Rows are points. The window is the flat piece filled in between its corners: a triangle in 3 columns, a solid with four corners in 4, and so on. A path goes straight from each point to the next, and from the last back to the first. After which points does the path pass through the window?

Window, 4 rows:
89; 51; -4; -41
-65; -32; 16; 21
31; -62; -9; 29
27; -16; 54; 48
Path:
(1): -15; -47; 46; 14
(2): -31; -2; -25; 48
(3): 36; 9; -16; 80
(4): -20; -51; 78; -2
(5): -28; -26; 68; -47
(6): 14; 5; -16; 36
(7): 15; -27; 12; 76
(8): -3; -69; 44; 30
(9): -10; -38; 0; -25
(10): 19; -10; -20; 12
(11): -54; 6; 15; 46
(12): -51; -91; 16; -26
Through the window after points: 1, 3, 5, 11

Window, 8 rows:
3; 22; 11; 7; 5; -3; 3; -8
-9; -17; -33; -20; 10; 4; 0; 11
-25; -1; -26; 25; 4; 0; -29; 11
-45; 60; 32; -25; 5; -95; -65; 78
29; -11; -24; 17; 26; -17; -14; -9
7; -23; 8; 25; -25; -42; 29; -35
25; -31; 25; 19; -18; -11; -1; -1
11; 3; -14; 26; -13; -20; 22; 25
Path:
(1): -23; 14; 10; 9; 22; -11; -9; 15
(2): 1; -4; 1; 38; 15; -35; 26; 27
(3): 9; 12; -15; 1; -25; -16; -5; 18
(4): 22; -1; -23; -3; -24; -9; 4; 11
(5): -1; -6; 9; 18; 9; -17; -7; 23
(6): -14; -30; -19; 10; 44; -8; 37; 39
(7): 10; -3; -6; -13; -26; -6; -29; -13
(8): 18; 27; -5; 8; -19; -23; -16; -21
(9): -5; -4; 13; 11; 11; -8; 14; 8
(10): -23; -6; -1; 5; 14; -22; -9; 22
(11): 12; 44; -11; -12; -50; -33; -23; 27
(12): 7; 25; -27; -8; -18; -18; -29; 20
(13): -12; -12; 9; 25; 13; -19; 23; 14
(14): -19; -1; 6; 17; 41; -13; 10; 30
(15): 9; 12; -26; 1; -7; -24; -40; 21
(16): -1; 26; 3; -1; -11; -39; -25; 17
Through the window after points: 2, 6, 8, 12, 16

Window:
17; -61; 5; -52; -1; 12; 0; -19; -80; -57; 25
-5; -44; 42; -57; 0; 69; 9; 15; -81; -31; 8
6; -21; 28; 20; 15; -54; -12; -6; 2; 34; -25
-8; -9; -4; 11; 6; -16; 52; -7; 42; 3; -22
-17; -95; 38; -35; -12; 16; 10; 26; -40; -30; 39
-32; 28; 17; -4; -24; -55; 17; -23; 34; 32; 5
-58; 19; -8; 10; 6; -49; 89; 9; -22; 20; -18
19; 21; 15; 10; 19; -39; -33; 34; 4; -26; 19
-38; -6; -7; -13; 49; -36; 26; -9; 29; 41; 12
-26; -9; 16; 50; 11; -15; -16; -28; 0; 2; 23
-40; -3; -73; -32; -43; 20; 32; 40; -74; 1; -28
Path:
(1): -32; -45; 22; -48; 44; 20; -47; 11; -26; -76; 3
(2): 24; -16; 26; -17; -48; 37; 72; 7; -79; 42; 15
(3): 39; -37; 55; 5; -6; 18; 40; 10; -54; -3; 59
(4): -43; -48; -36; -67; 12; -10; -25; -23; -40; -51; -25
(5): -30; -15; 36; -26; -10; -7; -1; -7; -23; -36; -34
(6): 1; -19; -8; 1; -7; 3; 23; 14; -24; 9; 27
(7): 51; 52; -36; 5; 10; -17; 50; -21; -45; 34; 18
(8): -52; -24; 10; 2; -4; -22; -5; 15; 8; -9; -24
(9): -55; -22; 2; 1; -3; -35; 16; 10; 18; -21; -18
(10): 5; 27; 3; 4; 13; -16; 34; 21; -34; 35; 11
(11): 16; -9; -43; 2; -19; -25; 46; -4; -2; 62; 35
(12): -54; -6; 26; -20; 1; -18; 18; -7; -11; -12; -19
Through the window after points: 1, 3
